Each row of a before or after table is a point. The points were changed in one or more steps. Then noise was added and the rows were shuffled. The steps act on how far a point lies along the listed directions, d1 being the first. Write out the steps. A step turns or swaps two directions, mirrors them in a line or flattens them onto one, adds a multiple of one to another, or multiplies one. Angles are multiples of 10 degrees, from the lower direction toward the higher: turns from -170 to 170, lines from 10 to 170 but not 90. Use the fewest steps. Two steps may share a direction if one is a turn and the other turns, adds or multiplies; they go together, in the order done. Otherwise the lowest direction goes first.
(in the rows, 128 means zero)

Directions:
(1): [131 179]
(2): [ 77 131]
Before (12 x 2):
[[134 102]
 [ 88  79]
 [136 117]
 [219  70]
 [102 120]
 [150 129]
 [176 127]
 [144 133]
 [130 139]
 [123 135]
 [ 84  85]
 [ 63 113]]
After (12 x 2):
[[ 52  89]
 [149 131]
 [153 130]
 [129 117]
 [ 94 122]
 [ 52  81]
 [184  72]
 [127 133]
 [ 49 114]
 [137 138]
 [116 105]
 [178 128]]
Steps: add -0.7 times d1 to d2

Directions:
(1): [105 117 186 152 137  73]
(2): [164 185 121  97 130  80]
(3): [124  73  92  95 106  85]
(4): [203  92 146 141 148 131]
(5): [131 123 180  71  93 152]
(6): [110 119 130  86 203 133]
Before:
[[ 75 140 170 138 124 145]
 [139  95 164 174 159 137]
 [ 99 176 162 101 115  99]
 [ 60 109 111 189 128 132]
 [ 88  72  48 118 220 153]
 [111  94 117 128 118 151]
 [107  91 139 105 129 132]
 [121  75 107 138 152 146]
 [178  83 169 164 130 198]
 [ 62  71 125  80 110 145]]
After (10 x 6):
[[128  92 151 143 125  82]
 [ 80 107  78 172 105  75]
 [115 103 103 151 123 108]
 [ 58 117 184 150 116 117]
 [117 122 130 158 125  94]
 [100  68 157  82 112  18]
 [134  77 165 149 161 141]
 [ 95 145  83 108 126 175]
 [ 69 125 115 146 160 147]
 [173 107 157 187 201 110]]
Steps: turn d1 and d2 by -70 degrees; turn d1 and d5 by 150 degrees; turn d3 and d6 by -60 degrees

Directions:
(1): [148 135 110 200 163  88  92 189 121 145 136]
(2): [129 118 182 145 114 111 168 145  41  96 119]
(3): [116 156 179 133 162  77 176 123 185 132  89]
(4): [182 157  89 144 108 129 159  97 102 182  74]
(5): [ 80 108  77 172 147  95 154  65 115 107 147]
Before (10 x 11):
[[171 130  95 214 130  95 129 175  44 155 114]
 [139 123 120  91 113 161  70 174 138 126 151]
 [125 124 180  95 148 123 108 180 198  90 119]
 [ 63  61  61 159 128 120  89 131 152  51 176]
 [141 117 139  70  99 153  94 139 144 116 157]
 [151 131 127 118  95 173 120 160  82 129 113]
 [ 73  86 137 164 150  72 155 111  54  75 189]
 [108  91 142 107 136 144  79 132 125  89 176]
 [186 122 140 101 112 147 102 139 164 156 110]
 [115 141 177 135 140  96 219 111  78 137  86]]
After:
[[140 129  41  99  81 169 164  25 132 170  93]
 [ 97 107 180  48 110 145 127 157 225  76 113]
 [ 98 101 151 108 166 114  81 149 182 109 167]
 [117 142  70 159 139 133 115 123 167 145 114]
 [151 108  79 124  94 186  97 146  44 163 142]
 [127 102 136  35  94 203  87 125 155 118 180]
 [111 136 135 161 164  63 106 151 168 117 156]
 [ 94 136 119 157 172  82 125 122 170 119 138]
 [ 96  86 137 164 149 104 120 158  98  44 152]
 [143 114 127 187 142  71 141 113 121 129 114]]
Steps: add 0.3 times d1 to d4; turn d1 and d5 by 140 degrees; turn d2 and d3 by -120 degrees

Directions:
(1): [108 151 140 126  43 159 161 134 139 127  67 143 164 178]
(2): [126 151  88 116  85 105  88 156 110 208 159 103  91 168]
(3): [ 57 104  85 155 119 174 114 132 122 107 198 145 170 139]
(4): [167 113 197 107  83 109  81 157 117  79 178 122 149 146]
(5): [ 99 127 102  47 172  90 130 125 118  90 116 141 132 198]
Before, 12 rows:
[[117 125 135  62 186  97  88 136 111  93 159 137 117 126]
 [140 115 158  78 156 103 127 130 116  91 114 145 108 146]
 [131 113 162 129 135 127  68 132 119 129 147 127 115 113]
 [118 100 140 120 153 117  97 116 134  53 106 151 140 126]
 [134 126 129  60 150  78 103 156 119 128 149 118 102 146]
 [104  99 145 114 106 149 126 145 135 133 106 121 157 150]
 [ 33 115  78 247 135 221 187  99 155 172 132 136 164  41]
 [ 91 133  65 126 180  95  98 108  86 148 134 124  90 111]
 [112 136  98  95 129 105 102 162 102 138 168 124 109 171]
 [ 39  98  55 246 132 242 158  97 132 157 174 142 164  71]
 [174  98 127 123 148 104  74 117 117 109 176 108 115 129]
 [ 40  94  87 169 155 187 114  94 124 109 188 148 182 115]]
After:
[[118 126 107  96 128  87  73 133 121 117 111 132 106 170]
 [115 106 142 112 116 142 126 144 136 145 103 116 143 145]
 [ 38  97  51 163 219 195 205  71 140 102  91 161 162 110]
 [183 104 138 135 136 112  89 112 119 117 148 106 111 120]
 [152 132 148 121 101 109  96 164 125 172 162 104  96 106]
 [102 132  80 169 141 126 101 110  92 159 140 120  99  84]
 [138 146 129  91 130 103  74 153 112 169 167 115  92 123]
 [144 140 126 162  96 136 117 157 117 172 153 114 103 102]
 [  7 107  68 144 225 175 216  73 153  95  81 161 174 103]
 [139 129 142  91 111 102  98 151 107 148 145 127  90 153]
 [132 114 169 124 145 128  85 124 125 119 121 132 116 110]
 [ 64 125  70 131 178 148 137  85 124 146 119 135 142 136]]
Steps: multiply d1 by 0.7; turn d2 and d5 by -90 degrees; flatten d3 and d4 onto the line at 120 degrees
